Rows are points. A path goes straight from each point to the next, and from the last back to the first. The post is the endless flat space through its rows: a point in 2 columns, a line in 3, a plane in 4, and so on, so that a path can go around it. Count how often the path circles the post. Going back the other way cancels.

Post, 2 rows:
[[ 24   9  19]
 [-19 -17   0]]
Path, 30 rows:
[[-34 -22   5]
 [-11  12  12]
 [-11  -6  -6]
 [ 19 -15  -2]
 [ -8 -27   5]
 [ -7 -21  28]
 [-56 -23   2]
 [-20  14  -7]
 [ 42  17  18]
 [  5 -38 -10]
 [-17 -28   6]
 [-22 -12  13]
 [  1  13  18]
 [ 22  32   4]
 [ 11  -2   1]
 [ -1 -38   4]
 [ 12  -2  22]
 [ 21  18  37]
 [ 47  51  37]
 [  5  14   8]
 [ -8 -11 -17]
 [  1 -15 -10]
 [-20 -42 -12]
 [-22 -24   7]
 [-60 -29  11]
 [ 52  45  33]
 [  6  16 -13]
 [ 11   2 -19]
 [ -8 -47 -15]
 [ -7 -35  13]]
Times around: 5

Post (7 x 8):
[[ 19 -13  15 -36  -1  13  13  27]
 [-11  -3  -1  36   2   9 -26   1]
 [  3  13 -16  43  -7 -17 -10   6]
 [ -1   1  19  10   1 -12 -16   7]
 [  9   6 -18  10  -6 -24 -18  -4]
 [  2  20 -21 -10  -7   4   1  15]
 [ -7   2   2  15   1 -11   0  -5]]
Path (29 x 8):
[[ 38  29 -26  25 -26 -57   1  15]
 [ -1  -3  -5  31 -24 -42   1 -18]
 [  2  19  12 -34  -2  50 -29  14]
 [  8 -14   5  11   7  14 -19   9]
 [-11  -8  30   7  14  -2 -21  11]
 [-30   2  13   3   5  47   0  27]
 [ -4   3   1  51 -21  -8   1   6]
 [-13  10  16  31  -1  -6   2 -15]
 [-10   7  17  -6   8  33  -3  14]
 [  9 -14  15  -6  17 -12 -14  13]
 [-23   6 -26   6   4   0  -5  22]
 [ 15   2 -17 -21 -28 -35  -4   5]
 [ 12  21 -14  31 -19 -21 -13  -6]
 [ 11  29 -26 -12   2  12  -4  12]
 [-12   2 -16 -14   7   1  15  -9]
 [ -1 -23   8  18   1  -3  14  22]
 [ -5  -6  -4  14   1 -20  13  27]
 [  3   7 -27  18   3  12  28  23]
 [ -9  -8  -4   9  12  60 -36   4]
 [ 43   3 -36  -3   3  14  -4  26]
 [-16 -13  -3   1  15   4  10   7]
 [-11 -10 -27   9  -2  14 -29  13]
 [  1  17 -16 -30 -14  35 -15  28]
 [ 13  30 -22  10 -16   0 -18 -11]
 [ 20  10  -7 -29   5  25 -20  17]
 [-14   3  38  -3  13  19 -10  35]
 [ 29 -12  -8 -10  -3 -13 -10  32]
 [  5   6 -27 -29  13  32 -32  25]
 [ -2  13  -4  -7   4  50  23  12]]
Times around: 3

Post, 10 rows:
[[  9  -8   9 -17   0  17   0   7  -3 -29 -12]
 [ -2 -24 -14  27  15  -5  -4  15   7 -23  33]
 [ -7 -11  -2  -5   5 -27   6 -19 -37   2 -30]
 [-35   5  -7  -1  -7  -4   0 -16   4   6  11]
 [  1  20  -6  15 -17  12  -5  31   0 -24   2]
 [ 12 -42   6 -23 -10 -19  24  38   0   7 -18]
 [ 26  10  32 -16 -16   0 -20   8  -5  -2  20]
 [ -8  -7 -39   0   8  20  40  -1 -31  -5  -9]
 [ 12 -17  36   3   5 -12  12  23 -12  -5  -5]
 [  9  26  -6  15  16   1  -1 -18   1   0 -13]]
Path (29 x 11):
[[-32 -26  16  -8 -13 -10  34  -5 -57 -13 -22]
 [  4  31   9   5   6   2   8  -3   2 -28 -13]
 [ 55  24  13 -24  19  15 -22  24  -9 -24 -12]
 [-34  21   3 -12 -44  40 -28  20 -34 -25  29]
 [  2  10  35  25   0  36 -10  10  -3 -36  -3]
 [ 16  22  20  -1 -19  39  -5   6  45  22  22]
 [ -8 -22   0   5   0 -37 -23  35  -8  -2 -51]
 [-11 -29  15  -1   4   6 -15  40  17 -53   3]
 [ 18 -50 -13  -7  24 -32   0   8   1  -7 -59]
 [ -3 -54  -2  20  17 -13  49 -10  -4  29  -6]
 [  8 -27 -41   9  -4 -21  13  -8  -1 -20  -5]
 [ 31  29 -20  -9   2 -17  34   3 -24  27 -37]
 [-15  18 -16   1 -10   3  11  28 -20  -7   3]
 [-16  -6  21  22   8  15 -22  26   2 -27   2]
 [ -6 -31  -7 -13   9   9 -11 -41 -10 -16 -33]
 [ 60   5   3  25  23 -16 -13  10  30 -17 -18]
 [ 18  17  -1  15  26  10  30   5  22   1  -7]
 [-26  33   8 -34 -17   2  17  11 -42  29   7]
 [-27 -54  -7 -14 -29 -17   8  51  -6   0  18]
 [-50   8   0  32 -11   1  -6   3 -19 -17   5]
 [-28  -5  -6   8 -44  -3   5  16 -37 -11  26]
 [ 46  20   8 -15  12  22   1 -13  23 -15 -12]
 [ 32  -2  22  -6  20 -15   0  27 -21 -22  11]
 [-21  34 -13  26 -22 -14  -6  16 -29  14  18]
 [ 13  12  11  22   4  -9 -23   6 -18   1   2]
 [-35 -49  -3 -28  17 -11  15  -1  -8  -7 -16]
 [  1 -29 -12   6  10 -40 -32  14  -5 -19  -2]
 [-15  12 -24   8  -8   4   4   9 -14 -13 -35]
 [ 31 -43  20  33  20   9  11  19   0 -17   0]]
Times around: 4

Post:
[[ -6  -6 -11 -21   0   0   6 -13   8  -6  -6  12   1 -13 -29 -21   4 -12]
 [  5 -32 -32  20  12   1   4 -28   8   6  12  -7   7  30 -11  23  18 -19]
 [-14   4  -6   8   8   0 -12 -22  19 -20   5  37 -13  15  -2  -4   3   4]
 [-14   2  18  19   2  -2  -3 -35  11   0 -15  12 -26  16 -26   5   2 -12]
 [-22  10 -13  15  -7 -19   7   5  22 -26   1   8 -20  10   1  25  23  23]
 [-23  41 -31  23  10  27 -23  14  11  12  23  14 -14  -2  14  32  12  -3]
 [ 10  -5  20  -9 -21 -29   7   1  24 -23  21   1  28 -16   4 -25 -13   4]
 [-15 -23  11 -17  14  -6  -4 -10  10 -16  -2   9  -2 -18  11  14  -2   0]
 [ 16 -15  -3  32   5 -33  20  10   1  -2  -3  -7  19  26 -39 -12 -17   6]
 [-10   3 -14 -14 -19 -10 -13 -23  13   7 -35  35 -12  -8 -17   1   2   6]
 [  8  14 -16   7   1   6  14  27  21  11 -21 -30  -2  13  -6   3 -30  -6]
 [-11  29 -16   5   4 -22 -36  -5  13  -7  13   4 -14  -6  16  -1  36  -7]
 [ 19 -18  13  -4 -16 -20   7  11  26 -22 -18  19 -25   1 -18 -18  17   2]
 [  0  44   5   6  12  -7  -1  -1  -1 -18 -23  20   2 -10  -1 -19  19   9]
 [ -1  -5  -8 -13 -23  -8  12  24 -33  13   3 -24  19   9  15 -24 -26   2]
 [  1  -8 -18   7 -19   9 -18  38   1 -11  25 -42  36   6   9 -21 -10  -8]
 [ 10  18  -8  -3 -35 -14   8  18 -33 -26  -6 -14  16  -5 -28 -17 -33 -11]]
Path, 25 rows:
[[ 12 -13  13  -7 -10 -60  28  20  -1 -13  -5  21   6  -9  20   3  13  28]
 [-32  -9  16 -22  27 -17 -34  10  18 -22  11  11  -9 -21  -6   1 -11   1]
 [-20  19  -1  -4   0 -15   8  -1  24  -2  29  -5  17  -6  12  11  -2  30]
 [  6 -22  13  37  25  -5  -6   8  -4  -3  22  -1  -9  -3   8  16  21   9]
 [  5  32 -12 -11   3   5 -13 -40  -1 -12  11  32  29 -24 -17 -25 -21  -1]
 [ -9  29 -18 -28   4  21  10  -9 -39 -12 -43 -20  -4 -20 -24  16   2 -22]
 [  2  10  10  14 -16   0 -50  -3  -1   9 -27  28 -55  46  30  -1   7 -16]
 [-17   3 -15 -11 -31   2  -7  -6  34 -14  -5 -25 -20  32   7  10   5  -1]
 [  2  11 -33  -3   5  -7  23  -9   3 -20   0   8  17  -6 -16  12  -5  22]
 [-14 -29  -4  21  -2  38 -17  11  33   8   3   2  22  -5   7 -14  -9  16]
 [-22 -48  18 -34  53 -17   0 -35  18 -13  22  28 -35  -1 -19 -26  24  16]
 [-13  14  -5 -10  -9  58 -16 -11   8 -41 -13  16 -24  21 -46 -14   0 -25]
 [-25  16 -37  33   4   4 -18   6  35  -8 -27   9  20  20 -18   9  20   6]
 [ 14  28 -19  44 -57 -47  12  36   8 -42  -5   1 -13   0 -15   4  13   5]
 [ -2  10   4  -6  -5 -18  10 -19  23 -21 -16 -19  11   3  -1   0  -5 -19]
 [ -9  20  -2  -8  19 -21 -31 -31  33  -4  13  58   2 -21 -17   6  22 -11]
 [ 14 -11   5  17  -4  10  17  53 -15  14  -6 -18  10 -14  12  11 -10 -13]
 [ -6 -35  19   4   7 -54 -19 -43   2 -29 -16  20 -48   3  -1  10  24  -6]
 [-15  24 -31 -20 -18 -39  38 -24 -23 -24   4  25 -17 -21  -1  60  19  43]
 [ -2  42 -31  -1   5  -2 -13  17   2 -21  -2 -11  15 -11   6  16   3  28]
 [ -8  19  -4   7  14  -8 -24   6   0 -27 -12   0  24  -2 -14 -21  18  10]
 [ -7   7 -11 -16  18  25 -17 -30   1 -31   2  22   5  31  21   8 -55 -28]
 [ 26  -1 -37  -1  -8 -32 -13   8   8  -3  -3  17  -9  23  -3  34  -9  25]
 [ 20 -17 -17  23  -7 -27  17 -12  21   4   4  27   4  -3 -13  39  -9  20]
 [-20 -29   6 -10  21   5 -27  -9   6  -2  21  32   9 -36  36  -5  12   5]]
Times around: 0

Post:
[[-19 -11 -16  -1  -2   1   0   2  24   2   5  -4  24   4 -15 -27  -6 -23]
 [-36  -6   0  -7   6  15   9  24   6  -3   8   8  22  13  -6  10   9  11]
 [ -3  -1  23  13 -16 -38  -6 -19  11  13  17  -8  -1 -42   6   5  28   4]
 [ -6  -1  -1  -8  -2 -24  -6 -28   1  -3  19  16   8  -5  40  -9  18  13]
 [-41   6   4  -5   7  31   6  -3   7  -6   9  -3   8  34 -25  -1 -29 -14]
 [ 19 -10 -27   3   0 -29 -18  13  17 -22  11  27 -17 -17   5   6  -9  20]
 [-10 -17  18 -12   9 -12  -3 -15  -4   5   6  30 -22 -26  17   5  10 -15]
 [ 20  -8 -23 -14  30 -16   1   2  26  -1  16  -9 -31  17   9   0   4 -16]
 [ -6   9   3 -18  -4 -38  13 -23 -12 -13   1   9  -8 -51   6   4  44   7]
 [  1 -30 -17   2   6 -38 -16   3 -27 -12  -1 -10 -28  -7   5  -1  15   2]
 [  6  12  10  -2  -2   9   2  17   1  -1 -18   6   8  31 -21 -10   5   5]
 [  6 -32  12 -29 -10 -23 -13  -2  10 -23  12 -15 -12  -7   4  11   6  10]
 [ -3 -12   8   4  12  38  14  24  21 -18 -17 -30   7   6 -23 -25  -4  11]
 [  4 -16   8  12  24   8  21  16  -2 -11  20   4   7  17 -40 -23 -27   8]
 [ 13 -12   9  -8  18  36 -21  19   1 -10  23 -10  13  32 -14   3 -15 -10]
 [ -5  11  25 -12  -1 -25  13  11 -13   1  -1   4   5 -45  40  -2  -4 -16]
 [-14  -5  12 -12 -15 -15   3   3 -25  41  30  12 -18 -44  18 -15  23  16]]
Path (24 x 18):
[[-16   7   4   5  15  -3  10  -9  28  11 -14  12 -40 -19 -37  15 -20 -48]
 [-60 -26 -33  -5 -29 -20  24  -2   2   9  45 -25  19 -29  12 -18   7  -9]
 [-30  22   0 -14  -5 -13  33  28 -20 -13  -1  27  16 -21  -8 -16  12  19]
 [ -3  -4  12  -7   4 -21   3  13 -11 -18  31   9  -7  -8  -2  21  16  19]
 [ 24  -6  13  -5  28 -14 -15  -1   9  32  36   3 -18  14  14 -20  11 -16]
 [  7 -14   0  12  20  -2  -7   8  11  -4  13  -9  19 -29 -28  -6   2   6]
 [  5 -17  25 -19 -24 -20   7  -8  25  17 -11 -24  12 -15 -12  12  40  15]
 [ 10 -19  26  -3  -7  16 -14  14  15   6  17  10   6  -3 -27   5  17  38]
 [  8 -13  11  22   3  -1  18  -3  20  30  46  31  31 -24  31 -10 -31  -4]
 [-21  -3 -21  -6   3   2  -1  23  -3 -18  -6  -2 -14  -8  31   1 -13 -10]
 [-42 -20  18  21   7  -5  38  24 -17  46  14  18  -6  10 -39 -53  -4 -13]
 [-51  -8   3  -5 -22 -27 -23 -10  -9   8  -1 -11 -11  21   6   8  17  27]
 [-28 -19  -9 -20  16 -47  -4  -1   1  -9   2  17 -39  -5  16   5   7 -51]
 [-19  14   7  10  14  -4  13  -9   8  10  15  27   6  13  15  -9  -7 -21]
 [-46  -2  -4 -29  19   1  -6 -32   7 -24  27 -18  35  17  23 -13  27 -24]
 [ 22   6  26 -15  34  10  -4  -3  -2 -17   1 -24   0   0 -36  10   9   3]
 [  7   3  -2  -9  21  -4   0  12  -8  -6  -5  14   3  13 -15   7  -5 -21]
 [  8 -13  29 -28  10  45 -20  31  33   3  48 -49  25  22 -13  18 -35  -4]
 [ 17 -14   7  20   5  -4  16  11  22  23  45  21  19 -40 -14 -14 -38  20]
 [-10 -25  -9 -12 -31   5  -5  -1  14 -25  13 -27  25  -1  11   6  17  15]
 [ 15 -38   6  -6   1   3 -22 -11  41 -14  46 -41 -14  -2  24  27 -22  -3]
 [ -9  24   3  -2  -7   7  35  12 -37   5  22  23  12  25 -60 -23  15   2]
 [-33 -10  -9 -31  -8 -24 -10  11  -2  33  31   3   6  31  18  -4  42   1]
 [-29  11   6   2  -3  -6 -12  14 -17  18  -4   3  12  10  -4   8   3  23]]
Times around: 3
